Each point is reached from the start by the listed moves, each made once or not at all, plus a little noise. Is the number of moves made odd or even? Then give how often each move was made.

Moves:
(1): [ 41 -32 -36  51]
(2): [ 12  47 -20  32]
Start: [-21  13  21  -4]
Points:
[-7 60  1 32] => odd (0, 1)
[ 23 -22 -15  49] => odd (1, 0)
[-23  14  21  -3] => even (0, 0)

Moves:
(1): [ 25   6   7 -13 -10  -1   1  -4]
(2): [-35  26   1  -7   5   2  16  -5]
(3): [  4  -5  39   5 -10 -10   3   7]
(4): [-7 30  2 19 -8  0 -1 17]
(5): [ 12  -7  -1  11  19  23   4 -17]
(6): [-11   2   5  -3 -22  17 -11  -1]
Start: [ -6  -2   7  -6 -23   4   6   6]
Points:
[-60  55  15   3 -48  22  11  18] => odd (0, 1, 0, 1, 0, 1)
[-35  47   9  16  -7  29  26   0] => odd (0, 1, 0, 1, 1, 0)
[  7   5  19 -23 -54  20  -4   2] => even (1, 0, 0, 0, 0, 1)

Moves:
(1): [13  7 -6  5  2  0  6  5 -5 -8 -2  7  3]
(2): [-9 17  3  1  6 -9  6 -6  7 -3 16  3 -6]
(3): [ -1  -3  20   4  -9  -9  12   1  16 -10   4  -9   0]
(4): [ -3   3  -6   5   7   2  -9 -10   8  -8   1   5  19]
(5): [ 14 -14  10   5  22 -12 -17 -12   2   3   8  -1  -7]
(6): [  4   6  13  -6  14  12 -12  19  11   8   2   4  -3]
(7): [ -1  -2   2 -15  14   6  15  -5   7   1 -17  15   1]
(8): [ -9 -15  -8  12   4  11  10  12  -1  -4   8   0 -10]
(9): [  3 -11  -6  -1  -6   2  -3  -3  15  15   4  18   4]
(10): [-2  2  1  9  8  0  3  2 -2 14 -9 -3  3]
(11): [  7   2   6   0   3  14  13  -3 -13   4  17 -11   7]
(12): [-10  -3  10  12 -15   1  -9  -2 -13  -9  -5  14  -2]
Start: [  2   7  -5   8  -5   2 -10   1  -1  13   6  15 -12]
Points:
[ -4  -4   1  -2  25  30   5  27  16  18  -3  34 -25] => odd (0, 0, 0, 0, 0, 1, 1, 1, 0, 0, 0, 0)
[ 11 -25  -7  37  32  19 -10 -16  10  35  36  23   6] => even (0, 0, 0, 1, 1, 0, 0, 1, 1, 1, 1, 0)
[ 22   8  16  10  60  23  11   9  10  14  39  32 -27] => odd (1, 1, 0, 0, 1, 1, 1, 1, 0, 0, 1, 0)

Moves:
(1): [  8  -3  -2   0   3  -3   0  -1   2  -3  -3  -3  -3   4 -11   1  -2  -9
  -6  -5  14  -7  -4 -18  -2]
(2): [ -9   8 -12   4  -2  -2  -9  -4   3   9  -1  10  -2  -5  -9  -6   1  -2
  -8  -4   8   3  -3  -7 -10]
(3): [ -2  -7   7  -1   3  -2   3  -5  -2   3  -2   1  -5  -9   1   5   2   3
   4  -4  -5   1   1 -10   0]
(4): [  7 -11  -3   7  -1   4  -4   3   4   4  -8  -1   0   7   4   3   9   2
  -4   0   1   4  -8  -1  -5]
(5): [  1   4   4   7  14  -3  -8   1 -12  -5 -11   6   6   2   0  -4  12   6
   3  -3  18   0  13  -5  -2]
(6): [11  5 -2  5 10  9  0 -2 -2  5 -2  3 -3 -1  3 -6 -1 -8  4 -2  3 -2  2  3
  7]
(7): [-1  2 -8  7  4  2  8  2  4  3 -6 -4  1 -8 -5  1 -2 -4  0 -6  0 -4 -4  1
 -8]
(8): [  0   8   8   7   0   1   1   7   5  -3  -6 -10   0   7   7  -9   0  -2
  -4  -1   2  -8  -4   0  -3]
(9): [ 2  6 -2 -2  7  0  0 -4  1  0  7 -2 -6  4 -1 -3  1  6 -6  0  2 -5 -6 -3
  4]
(10): [ -6  -3 -10  -4  -7  -5  -7  11  -1   5   1  -1   6  -9   7   4   5   2
   8  -5   0  -1  -5   5   1]
(11): [ -2   3  -9   6  -7   4   4   3 -11  -9   7  -7   5  -4   0   4   3   1
   1   6   1   5  -8  -6   0]
(12): [ -9  -4   3  -3  -2   5  11   3   0  -2 -12  12   2  -2  -5   1 -20   4
   1   9   6  -6 -11   1   4]
(13): [  3   9   1  -2   1  -4   2 -19   0   1  -1 -12  10 -13  -3  -6   2   9
   7   4   3  -1   3   0  -8]
(14): [ 1  5  5 -6 -3  0  9 -5 -1  8  1 13  0  8  2  6  7  0  1  5  1 -2  1  0
  1]
(15): [ 4 -2 -8  7 -4 -6  2  4  9 -3 -2  6 -6  0 12 -8  2  2 10  4  8  2 11 -6
 -3]
(16): [ 4  1 -3  1  1  4  1  4  6 -5  5 -2  3 -6  4  7 -4  3  0  2  4  5 -1  4
 -3]
(17): [ 4 -5  0 -1  0  1  2 -7  3 -6  1 10  3 -6  7 -8  6 -5  2 -3 -4 -4 -4 -1
  0]
(18): [  8   7  -2  -5   0  -5  -4   1  -5  -2  -7   0  -4  -4   0   0  -3   5
  -4  -1 -12   2   9  -3   6]
(19): [  5   0   2   5  -1   0  -7 -12  -2   6   5   7  -7   5 -10  -2  -2   2
  13  -9   0  -8  -4   1  -6]
(20): [  8   2   1  -6   6  -6 -11   9  -6   5  -7   3  -3  -4  -7   0   6   3
   2   6  -6  -2  -9   5 -11]
(21): [  2   4   8   5  -4  -6   4  -7   4   3   0   4  -3  -7 -10  -3  12   8
   2   1  12   6  -2   6   4]
(22): [ 0  4  4 -4  5 -1  3  3  5 -4 -1 -1  0  4 -3  1 -2  1  8 -1  2  5 -1 -6
  1]
(23): [-2 -2  7  3 -2  1 -1 -1 11  5 13  0 12  1 -8  0 -5  9  9  4 -2  0  9 -4
 -3]
(24): [ 8 -3  5  6  3 -8  1 -4 -5  6  2 -2  9  1  4  4  1 -3 -6  2  9  5 -9  7
  2]
Start: [-13  10   7  -8   6  -4  10   1  15  -2  -6   6  -1  -1 -10  -1   6 -15
  -1   3  -5  19 -12   0  -9]
Points:
[-10  14   1  -1  -9 -15  19 -12  53   9  -1  60   5 -15 -34  -6   3  -2
  38   0  45  13 -27 -30 -24] => even (1, 1, 0, 0, 0, 0, 0, 0, 0, 1, 0, 1, 0, 1, 1, 1, 1, 0, 1, 0, 1, 1, 1, 0)
[ 45  29  -6   8  38  -4   3 -24  11  -8 -12  28  -3   0 -13 -15  43  -2
  32   5  44  10 -27 -35 -35] => even (1, 0, 0, 1, 1, 1, 0, 0, 1, 0, 1, 0, 1, 1, 1, 1, 1, 0, 1, 1, 0, 1, 0, 0)
[ 23  22  -7  -4  28  -5  18   8  23   8  13  14  23 -18 -20  13  18 -18
  15   5  19  11 -53 -15 -19] => odd (1, 0, 0, 0, 0, 1, 1, 0, 1, 1, 1, 0, 0, 1, 0, 1, 1, 0, 0, 1, 0, 1, 1, 1)
[ 20  29  16   6  14  -1  26 -24  52  11   8  17   5  -6 -12  -9  28  16
  29  17  29  32  -4  -8 -13] => even (0, 0, 0, 1, 0, 1, 0, 0, 1, 0, 0, 0, 1, 1, 1, 1, 0, 0, 0, 0, 1, 1, 1, 0)
[ 18  31  26  -8   8 -19  23 -32  21  28 -10  27  17 -14 -45   0  -4   6
  34   3  32   9 -26  -9  -3] => even (1, 0, 0, 0, 0, 1, 0, 0, 0, 1, 0, 1, 1, 1, 0, 0, 0, 1, 1, 0, 1, 1, 1, 1)
[ 10  21 -12   8  12  -6   2  14  30   2  -3 -33  24 -22 -24   1  18   4
   5   6  14   4 -50 -19 -46] => odd (1, 0, 0, 1, 0, 0, 1, 1, 1, 1, 1, 0, 1, 0, 0, 1, 0, 0, 0, 1, 0, 0, 1, 0)
[ 11  38   5  -2  30  -3  10  -9  51  -5 -14  21   6 -19 -26 -36 -11  -2
  16  15  34  -2 -31 -36 -33] => odd (1, 1, 0, 0, 0, 1, 0, 1, 1, 0, 0, 1, 1, 0, 1, 1, 1, 0, 0, 1, 0, 1, 1, 0)
[  2  33 -16  21  31  -9   9 -15  11  -2  -9  -7  24 -18 -19   2  26   5
  -6   2  41  35 -37 -17 -37] => even (0, 1, 0, 1, 1, 0, 1, 0, 1, 0, 1, 0, 1, 0, 0, 1, 0, 0, 0, 0, 0, 1, 0, 1)
[ 11  31   9  19  12 -14  16  -2   6  10 -16  -4  -1 -26 -16   1  19 -10
  23 -18   6  19 -38  -4  -5] => odd (0, 0, 1, 0, 0, 1, 1, 1, 0, 1, 1, 0, 0, 0, 0, 0, 0, 1, 1, 0, 1, 1, 0, 1)
[ 15   6   3  -3  19   1  16   2  -4  -6 -19  23  10 -13 -18  -5  -2 -31
  -5  14  18   8 -56 -12 -10] => odd (1, 0, 0, 0, 0, 1, 0, 0, 0, 0, 1, 1, 0, 0, 0, 0, 1, 0, 0, 1, 0, 0, 0, 1)
[ 42  10   4  -3  19   2  10  -8  34  12 -16  53 -13   5 -20  -9  -3  -2
  19  11  11  -2 -27 -24 -19] => odd (1, 0, 0, 1, 0, 1, 0, 0, 1, 0, 0, 1, 0, 1, 1, 1, 1, 1, 1, 1, 0, 0, 1, 0)
